Each row is a point. Before rounding, the points of a table are all equally far from one centre. They may lie mostly on one side of it. Write the centre, to within rounding.
In the rows, zero is written as 128.

Points (10 x 3)
[206 102 126]
[177 107 156]
[193 115 138]
[179 111 153]
[208 96 109]
[195 117 131]
[202 59 109]
[195 113 137]
[202 106 132]
[185 117 144]
Centre: [161 85 115]

Points (12 x 6)
[103 89 50 82 113 144]
[176 90 60 142 163 72]
[118 127 36 147 132 70]
[95 45 133 74 113 134]
[152 97 46 140 164 125]
[105 152 33 97 148 112]
[163 96 75 64 70 144]
[175 133 44 60 125 80]
[133 54 74 158 131 98]
[185 152 88 163 126 163]
[45 162 109 94 97 128]
[176 147 167 160 52 100]
Centre: [136 130 127 108 123 101]

Points (15 x 9)
[125 158 94 218 172 82 144 105 139]
[94 160 90 195 136 67 177 103 124]
[100 182 92 178 193 98 109 129 151]
[105 185 139 221 147 55 124 87 124]
[101 171 100 208 79 89 131 45 155]
[132 229 93 209 137 89 85 87 118]
[120 218 110 191 130 82 93 117 206]
[162 164 69 209 125 115 145 122 82]
[76 146 114 216 150 93 97 105 111]
[125 185 88 213 144 75 113 140 183]
[144 123 83 197 174 121 124 97 121]
[125 196 86 179 126 76 108 35 135]
[102 164 86 186 159 57 106 79 122]
[106 168 149 214 171 103 139 159 118]
[126 168 100 221 175 90 136 103 111]
Centre: [133 171 131 154 107 115 120 113 135]

Points (20 x 14)
[132 121 132 133 172 152 189 201 174 108 99 100 47 104]
[103 138 193 113 125 107 162 233 175 114 133 134 97 103]
[111 117 192 164 147 100 158 198 166 146 64 149 68 94]
[100 143 186 134 173 108 137 199 175 147 122 134 48 119]
[105 159 158 108 111 74 172 207 147 108 70 94 86 115]
[110 86 203 137 127 154 170 211 135 116 95 158 36 119]
[115 121 126 91 160 113 124 202 136 99 72 140 20 93]
[124 130 176 171 162 102 197 214 168 116 100 146 90 132]
[136 160 191 137 157 113 144 206 190 146 94 128 112 110]
[132 137 189 118 183 135 156 249 143 124 95 165 56 94]
[116 157 176 146 176 166 180 244 152 142 89 159 83 136]
[120 140 192 129 149 114 165 218 187 155 81 123 74 126]
[118 129 170 156 160 157 174 218 146 82 111 120 55 80]
[105 160 194 146 128 136 160 202 128 124 136 173 18 137]
[84 85 173 117 172 141 148 201 160 147 122 119 65 129]
[97 134 178 110 156 153 158 213 177 97 99 136 50 145]
[132 164 178 164 134 149 146 221 169 172 113 126 114 114]
[147 151 162 134 176 93 196 193 188 134 107 130 65 102]
[147 147 178 129 158 110 162 218 126 88 84 145 38 162]
[86 126 145 112 154 139 147 220 194 133 120 143 56 125]
Centre: [129 140 143 113 134 136 163 172 113 134 104 153 90 112]

Points (27 x 20)
[146 136 129 134 188 58 249 169 141 95 208 147 145 107 143 132 160 127 120 123]
[148 136 98 149 201 59 180 158 104 128 194 134 133 92 191 147 144 135 141 94]
[85 122 81 145 161 38 213 159 109 73 195 139 140 136 178 167 133 155 132 122]
[104 118 96 111 203 43 218 159 142 102 161 143 120 149 131 143 183 84 102 162]
[102 136 98 175 185 93 156 98 89 155 235 157 146 171 145 181 131 68 122 186]
[100 105 73 116 165 104 188 126 99 166 147 145 144 72 172 171 149 134 129 149]
[169 129 104 177 164 81 220 163 98 111 177 105 104 128 189 164 154 152 120 162]
[104 133 66 159 175 43 193 123 91 101 228 142 136 145 182 151 172 137 138 118]
[144 97 57 165 204 72 184 84 115 115 146 157 96 154 173 139 162 142 133 146]
[88 104 93 128 173 62 200 106 100 122 146 143 170 115 163 158 159 96 145 118]
[133 124 108 130 194 52 179 173 91 131 193 158 148 147 177 146 174 173 154 145]
[130 127 61 166 155 99 237 134 115 129 163 162 86 138 190 141 107 151 145 110]
[119 89 136 149 206 81 182 135 90 120 165 139 141 146 177 151 153 73 137 139]
[114 110 80 140 150 87 189 143 101 101 172 126 145 135 154 203 178 119 123 97]
[91 117 70 134 170 67 202 132 132 117 186 98 129 161 185 186 143 119 124 109]
[138 134 62 153 149 33 221 150 93 110 178 130 125 118 155 146 144 151 175 127]
[126 126 80 154 202 94 190 140 110 116 146 112 129 91 154 198 110 135 83 154]
[113 145 114 174 142 38 201 139 186 130 161 131 154 142 195 125 154 136 182 128]
[162 93 85 194 169 112 185 157 108 111 180 100 97 142 174 118 123 92 158 125]
[140 96 81 185 170 61 227 156 129 99 151 143 124 97 201 128 100 140 135 131]
[136 158 73 162 180 101 193 188 109 103 160 146 131 142 165 197 110 141 136 124]
[130 142 84 151 154 38 227 143 103 133 192 152 173 136 174 163 159 148 170 140]
[142 151 107 201 192 85 219 139 98 143 146 171 103 134 134 143 164 118 116 196]
[118 123 116 175 187 58 204 151 95 84 176 135 127 125 215 166 121 106 79 139]
[145 136 81 169 199 113 197 116 112 139 189 176 155 85 149 164 164 118 146 134]
[108 97 132 148 141 102 170 133 118 124 148 146 183 136 187 211 158 109 121 189]
[143 138 81 141 140 23 243 124 134 94 162 147 145 89 135 163 130 119 165 154]
Centre: [140 131 98 140 119 77 152 131 141 128 186 158 135 141 140 117 115 120 94 159]

Points (30 x 24)
[135 101 179 217 141 156 135 115 53 115 76 69 77 104 160 176 175 202 117 116 89 121 114 149]
[105 137 181 183 114 173 132 125 89 183 114 82 92 130 154 197 187 191 115 145 66 84 102 92]
[130 120 149 145 138 169 183 129 68 143 47 122 90 153 100 193 213 172 145 91 53 103 131 130]
[142 106 161 206 126 142 171 136 105 178 80 88 78 127 155 146 181 167 124 150 43 138 126 149]
[144 132 194 188 145 170 183 109 49 180 82 82 95 124 165 174 227 194 154 126 104 104 109 141]
[124 134 141 204 122 212 166 131 95 127 59 92 72 111 164 163 197 184 108 101 105 152 82 120]
[130 95 159 193 104 203 123 137 81 151 69 78 81 109 125 185 182 178 117 140 59 98 115 154]
[135 103 147 192 118 154 170 87 46 149 83 123 88 122 161 219 239 165 105 146 72 123 129 115]
[158 100 160 186 151 184 122 123 30 150 77 98 60 111 176 189 210 176 137 115 93 95 124 130]
[102 134 134 195 111 171 142 91 108 104 63 88 35 136 150 157 203 160 159 103 95 145 60 98]
[113 118 158 249 131 179 181 94 55 186 38 102 84 96 125 182 151 128 136 135 100 147 111 127]
[121 104 131 161 142 153 136 127 77 182 62 100 84 162 176 203 192 182 137 96 87 120 61 117]
[93 112 141 199 133 173 170 101 73 127 94 81 72 75 182 151 190 170 115 117 65 145 74 136]
[123 97 162 152 117 179 130 101 63 185 106 143 92 167 177 190 217 179 145 94 97 112 68 96]
[152 106 168 212 126 164 114 120 65 161 61 101 79 135 164 243 178 163 131 123 123 106 86 99]
[105 77 152 202 135 196 114 120 57 141 59 104 64 115 149 203 148 155 155 117 81 106 109 85]
[128 142 170 238 136 181 115 124 72 143 33 94 76 120 153 197 161 156 151 100 111 106 79 116]
[105 150 160 195 135 161 124 102 98 106 85 134 50 108 192 180 212 172 109 87 104 141 119 129]
[126 107 177 215 147 161 170 123 50 152 77 93 60 80 188 193 184 166 128 129 121 113 103 131]
[126 116 219 170 134 179 142 147 82 129 92 126 74 84 116 204 183 134 106 145 74 120 91 135]
[98 122 161 235 153 157 139 130 48 163 55 116 62 113 148 172 160 162 126 100 78 115 99 107]
[99 107 141 223 148 173 140 113 75 153 69 98 71 137 151 219 215 132 114 159 114 114 125 96]
[121 139 148 204 155 150 122 140 47 110 67 90 48 120 157 174 194 185 114 117 101 111 95 111]
[125 80 152 182 133 169 153 94 53 123 63 50 69 150 146 149 164 146 117 143 110 113 70 85]
[104 109 167 160 123 139 143 73 100 140 51 112 84 115 158 183 200 193 149 79 78 147 104 87]
[122 76 180 156 120 190 128 145 70 189 73 84 86 140 147 166 210 144 133 95 98 109 86 104]
[117 115 186 197 144 178 174 145 63 126 76 118 83 124 164 183 212 155 133 118 50 122 81 154]
[123 117 215 190 124 168 137 83 69 135 94 106 83 137 168 162 222 166 171 121 84 127 61 87]
[85 166 160 198 112 176 130 125 69 150 103 105 78 118 142 192 188 214 153 138 58 106 82 104]
[99 124 136 185 153 209 150 112 82 175 60 106 54 126 166 193 193 174 140 84 92 162 86 143]
Centre: [133 144 139 167 116 159 145 98 71 140 119 108 107 130 131 173 161 126 153 116 113 134 116 133]

Points (31 x 24)
[128 103 101 199 117 190 91 111 78 169 184 82 182 178 189 76 148 131 139 71 74 129 204 82]
[116 120 94 161 137 169 89 160 131 179 180 98 219 169 167 44 160 102 156 124 82 146 137 117]
[130 119 85 185 104 188 102 129 92 187 150 128 139 174 198 21 145 121 128 128 96 99 192 105]
[119 109 122 158 105 156 103 134 75 190 214 114 175 198 160 34 156 132 137 84 71 130 161 91]
[158 88 73 151 102 203 110 141 74 173 172 110 150 191 203 94 125 166 165 80 79 130 167 90]
[143 141 80 176 140 201 86 148 92 177 202 96 149 187 173 80 181 125 138 113 107 118 182 47]
[149 97 95 179 115 191 67 122 83 130 185 101 146 158 183 27 140 149 140 102 65 111 186 115]
[109 115 109 154 159 168 43 101 54 166 140 105 195 171 141 68 81 142 156 104 38 80 133 102]
[145 110 73 146 98 178 68 84 86 160 166 109 178 161 194 30 149 133 127 136 40 84 172 106]
[86 93 52 172 150 190 89 117 100 173 178 79 170 154 167 51 148 149 98 116 69 76 202 85]
[125 149 81 170 156 214 61 121 95 166 166 105 177 207 180 52 117 109 134 106 97 146 176 100]
[127 90 70 160 125 185 137 130 100 151 195 118 199 180 150 31 137 140 139 84 80 121 215 66]
[109 80 53 133 119 195 137 109 100 163 186 104 92 144 178 47 108 122 148 99 96 108 190 95]
[105 120 102 178 111 173 120 129 50 175 202 117 168 149 193 20 136 111 157 163 59 93 156 107]
[131 109 88 182 107 179 79 159 95 148 189 86 177 160 160 47 131 125 159 133 94 105 223 74]
[116 104 71 174 131 178 88 136 62 162 157 119 202 182 149 56 160 117 162 96 52 100 175 147]
[133 112 93 192 117 183 88 118 88 172 171 108 206 191 203 71 167 160 140 150 41 103 153 82]
[117 104 116 176 123 190 70 105 52 154 130 105 200 184 156 57 176 148 91 99 87 117 195 61]
[114 115 31 158 107 208 75 128 78 182 179 81 173 185 178 67 111 104 120 126 76 91 179 46]
[153 105 59 169 114 191 106 125 98 167 178 130 119 169 167 30 139 128 136 106 48 103 196 80]
[172 120 75 174 85 169 73 107 98 165 115 109 202 160 134 65 111 135 142 115 38 78 194 73]
[138 180 70 141 137 185 90 73 37 172 146 80 174 182 170 38 119 118 154 104 105 105 161 48]
[122 115 28 135 147 206 80 117 139 166 162 89 138 173 185 79 158 146 129 129 89 105 187 87]
[146 118 78 134 82 215 105 128 85 167 177 114 183 168 157 57 159 112 168 77 119 120 209 111]
[129 94 93 206 162 209 117 98 113 141 165 76 149 189 174 39 149 138 135 85 104 89 159 126]
[108 139 82 129 139 157 78 97 102 170 197 45 180 167 166 48 160 110 140 127 74 123 191 100]
[107 83 52 165 154 165 79 88 80 173 140 94 144 137 190 88 169 164 123 105 91 69 149 66]
[99 142 61 128 135 180 98 114 100 154 136 123 151 212 153 111 152 148 94 73 99 104 219 96]
[147 127 70 170 132 169 67 156 108 200 135 110 181 172 148 60 147 93 117 99 99 66 93 78]
[117 153 79 192 121 194 121 89 100 201 137 89 160 172 200 95 85 58 141 137 84 97 169 99]
[147 81 78 165 134 145 94 129 91 172 162 95 170 166 154 78 160 60 173 97 54 106 147 82]
Centre: [114 136 104 144 116 190 131 115 93 139 152 105 166 144 136 95 124 130 125 121 87 104 134 85]
